Each point is reached from the start by the listed moves, each made once or not at all, plus a little noise. Say if it took an odd or an even number of moves. Then give how often each move was made.

Moves:
(1): [ 0.18  0.27 -0.02 -0.09  0.63]
(2): [-0.17  0.13 -0.10  0.20 -0.07]
Start: [ 0.42 -0.16 -0.17  0.07  0.09]
Points:
[ 0.43  0.26 -0.30  0.15  0.68] -> even (1, 1)
[ 0.63  0.10 -0.17 -0.01  0.70] -> odd (1, 0)

Moves:
(1): [ 0.19 -0.13 -0.10  0.15  0.29  0.16  0.04  0.12  0.16 -0.28 -0.21 -0.12]
(2): [ 0.15  0.19 -0.02 -0.05 -0.42 -0.03 -0.04  0.21  0.01  0.11  0.05 -0.28]
(3): [ 0.05 -0.28  0.49  0.19 -0.16  0.29 -0.22  0.41 -0.08  0.34 -0.44  0.07]
(4): [ 0.11  0.23  0.01  0.18 -0.10 -0.10  0.04 -0.20  0.12 -0.04 -0.04  0.19]
(5): [ 0.20  0.35 -0.08 -0.20  0.27  0.20  0.18 -0.03 -0.08  0.23 -0.03  0.09]
(6): [-0.15  0.04  0.01  0.43  0.17  0.13  0.10  0.24 -0.12  0.28 -0.14 -0.10]
(7): [ 0.00 -0.23 -0.29 -0.02  0.21  0.08  0.17  0.02  0.39 -0.04  0.25 -0.17]
(8): [-0.13 -0.01  0.17  0.00  0.30 -0.11  0.34  0.27  0.15 -0.20  0.21  0.04]
(9): [-0.26  0.18 -0.03 -0.04  0.11  0.29  0.20  0.40  0.39 -0.26 -0.19  0.13]
Start: [-0.05 -0.11 -0.11  0.15  0.19 -0.19 -0.25  0.11 -0.32 -0.10  0.09  0.22]
Points:
[-0.06  0.06  0.07  0.85  1.31  0.82  0.63  1.37  0.63 -0.08 -0.52  0.30] -> even (1, 0, 1, 1, 1, 1, 1, 1, 1)
[ 0.30 -0.30  0.02  0.98  0.21  0.40 -0.12  0.89  0.09  0.31 -0.42 -0.17] -> even (1, 1, 1, 1, 0, 1, 1, 0, 0)
[ 0.00  0.28 -0.15  0.33  0.66  0.19  0.04  0.27 -0.52  0.39 -0.10  0.25] -> even (0, 0, 0, 0, 1, 1, 0, 0, 0)
[ 0.07 -0.53 -0.03  1.13  0.56  0.35 -0.10  0.69  0.17  0.21 -0.53  0.08] -> odd (1, 0, 1, 1, 0, 1, 1, 0, 0)
[ 0.08  0.08 -0.24  0.28  0.16 -0.31  0.32  0.47  0.36 -0.27  0.58  0.05] -> even (0, 1, 0, 1, 0, 0, 1, 1, 0)

Moves:
(1): [ 0.05  0.02  0.19 -0.51 -0.14 -0.26  0.14  0.26  0.15 -0.04  0.28  0.08
 -0.08  0.10  0.17 -0.27 -0.03 -0.12 -0.52  0.11 -0.12 -0.19  0.13 -0.32]
(2): [ 0.01  0.08  0.12 -0.03 -0.11 -0.30  0.02  0.04  0.01  0.24  0.45 -0.05
  0.10  0.27 -0.01  0.20  0.29  0.19  0.08 -0.35  0.24 -0.12  0.14  0.29]
(3): [ 0.08 -0.23  0.10 -0.03  0.28  0.62  0.09  0.29  0.08 -0.08 -0.26 -0.02
 -0.14 -0.06  0.34 -0.10  0.09  0.22 -0.14  0.09  0.27 -0.09  0.27 -0.01]
(4): [ 0.00  0.09 -0.16 -0.23  0.18  0.12  0.01  0.34  0.21  0.04  0.01  0.05
 -0.09 -0.15  0.20  0.09  0.08 -0.25  0.15 -0.02 -0.10 -0.27  0.60 -0.31]
(5): [ 0.42  0.03  0.22 -0.06  0.05 -0.06  0.20  0.10 -0.07  0.28  0.15  0.11
  0.09 -0.47  0.12  0.05 -0.04 -0.07 -0.15  0.10 -0.05 -0.06 -0.36 -0.09]
(6): [-0.33 -0.26 -0.16  0.01  0.38 -0.15 -0.09 -0.54 -0.17 -0.07 -0.09 -0.05
 -0.02  0.19 -0.13 -0.20 -0.52 -0.32 -0.02 -0.15  0.15  0.27 -0.33  0.12]
(7): [ 0.06 -0.02 -0.12  0.00  0.15 -0.15  0.15 -0.04  0.11  0.12 -0.15 -0.12
 -0.04  0.16 -0.09  0.21  0.07  0.07  0.06 -0.05  0.09  0.17 -0.23 -0.12]
(8): [ 0.34  0.19  0.14  0.12 -0.23  0.10  0.14  0.24 -0.18  0.25 -0.10 -0.02
  0.15  0.20  0.22 -0.24 -0.16 -0.43 -0.01 -0.04 -0.05 -0.42  0.04  0.07]
(9): [-0.32  0.01 -0.13  0.15  0.27  0.21 -0.18  0.08 -0.25  0.03 -0.28  0.11
  0.05 -0.07 -0.10 -0.13 -0.40  0.05 -0.20  0.21 -0.72 -0.10 -0.03  0.13]
(10): [ 0.05  0.21 -0.17 -0.11  0.21  0.09  0.15 -0.08 -0.03  0.07 -0.08  0.07
 -0.12  0.09  0.00  0.05 -0.19  0.11  0.11  0.04  0.00 -0.15  0.05 -0.06]
(11): [-0.27  0.03 -0.08 -0.01  0.37  0.00 -0.09 -0.14 -0.42 -0.01 -0.17 -0.25
 -0.06 -0.27 -0.24  0.27  0.35 -0.13 -0.20 -0.03  0.19 -0.13 -0.11  0.18]
(12): [ 0.34 -0.18  0.31 -0.29  0.26  0.24 -0.27 -0.26  0.03  0.09 -0.18  0.14
  0.12 -0.03 -0.22 -0.46 -0.20 -0.16  0.18  0.22 -0.19  0.10 -0.07 -0.21]
(13): [-0.07  0.05  0.10 -0.06 -0.03  0.25  0.07  0.19  0.23 -0.11  0.36  0.17
 -0.29 -0.17  0.13  0.25 -0.28 -0.21 -0.09 -0.04 -0.41 -0.36 -0.15 -0.03]
(14): [ 0.38  0.11  0.03  0.48  0.53  0.39  0.18 -0.11 -0.07 -0.25  0.16  0.27
 -0.17 -0.03 -0.27  0.12  0.05 -0.45 -0.06 -0.05 -0.28  0.15  0.36 -0.16]
(15): [-0.12  0.11 -0.08  0.13 -0.02 -0.03  0.02  0.18  0.23 -0.02  0.04  0.02
 -0.48 -0.22 -0.29 -0.08 -0.04 -0.01 -0.01  0.06 -0.14  0.10  0.25  0.27]
(16): [ 0.51 -0.13 -0.05  0.16  0.11 -0.33  0.05 -0.33  0.32 -0.01  0.08 -0.14
  0.16 -0.21 -0.26  0.03 -0.31  0.06 -0.18 -0.21  0.01 -0.38  0.21  0.13]
(17): [ 0.16  0.14 -0.16 -0.14  0.14 -0.20 -0.26  0.21  0.04 -0.32  0.10  0.10
  0.19  0.28  0.01 -0.15  0.21  0.40  0.09 -0.43 -0.08  0.12  0.00  0.31]
(18): [-0.19  0.31  0.06  0.18  0.10 -0.10 -0.31 -0.42 -0.04 -0.05 -0.04 -0.44
  0.29  0.08  0.04 -0.05 -0.10  0.11  0.09 -0.24  0.08  0.20 -0.03  0.18]
(19): [ 0.24 -0.04  0.28 -0.08 -0.04  0.11 -0.10 -0.03  0.03 -0.05 -0.17  0.22
  0.29 -0.22 -0.23  0.11 -0.57 -0.21  0.12  0.13 -0.12  0.42 -0.11  0.02]
(20): [ 0.09  0.07 -0.13 -0.21 -0.13  0.17 -0.09 -0.06 -0.19  0.08  0.06 -0.06
  0.09 -0.14  0.12  0.08 -0.04 -0.01 -0.14 -0.18 -0.37  0.19  0.10 -0.07]
(21): [ 0.01  0.15 -0.38  0.07 -0.02  0.05 -0.27  0.07  0.12 -0.10  0.15 -0.19
  0.12  0.16 -0.04  0.07 -0.13 -0.19  0.10  0.09  0.02  0.16  0.07  0.17]
(22): [-0.14 -0.02 -0.15 -0.05  0.01  0.31  0.06  0.33 -0.04 -0.23  0.07 -0.24
  0.16  0.06 -0.04 -0.22  0.12  0.17  0.13  0.14 -0.21 -0.10 -0.04 -0.05]
(23): [-0.21 -0.01  0.05 -0.09 -0.04 -0.07  0.11 -0.23  0.20  0.05 -0.12  0.02
 -0.15 -0.19  0.05  0.16 -0.03 -0.20  0.09  0.21 -0.12  0.27 -0.12  0.34]
(24): [-0.07 -0.05  0.00  0.03  0.02 -0.07 -0.14  0.05 -0.15 -0.35  0.21 -0.28
 -0.20  0.07  0.07  0.07 -0.07  0.13 -0.10  0.04 -0.42  0.18  0.29  0.09]
Start: [-0.20  0.04 -0.01  0.70  0.07  0.03 -0.41 -0.18  0.20 -0.27 -0.05 -0.16
  0.48 -0.47  0.59 -0.42 -0.39 -0.19 -0.06  0.12 -0.48 -0.29 -0.22 -0.06]
Points:
[-0.01  0.51 -0.20  0.51  1.40  0.58 -0.77 -0.48 -0.05 -0.62 -0.03 -0.76
  0.38 -1.49  0.84  0.12 -1.20  0.23 -0.84 -0.30 -2.09 -0.66 -0.14  1.06] -> even (0, 0, 1, 0, 1, 0, 0, 0, 1, 1, 1, 0, 1, 0, 0, 1, 1, 1, 0, 1, 0, 0, 1, 1)
[-0.40  0.52 -0.25 -0.01  1.01  0.43 -0.13 -0.06  0.51 -0.18  0.44 -1.03
 -0.01 -0.88  0.93 -0.42 -1.15 -1.04 -0.76 -0.49 -1.07 -1.47  0.83  0.64] -> odd (1, 1, 1, 1, 0, 1, 0, 1, 0, 1, 1, 0, 1, 0, 1, 1, 0, 1, 0, 1, 0, 1, 1, 0)
[ 1.08  1.28  0.22  0.65  0.71  0.50 -0.57  0.48  0.24 -0.46  1.10  0.02
  0.36 -0.89  0.72  0.05 -1.31 -0.90  0.04 -0.81 -2.19 -0.22  0.96  0.46] -> odd (0, 1, 0, 1, 1, 0, 0, 1, 0, 1, 0, 0, 1, 1, 1, 0, 1, 1, 1, 1, 0, 0, 0, 1)
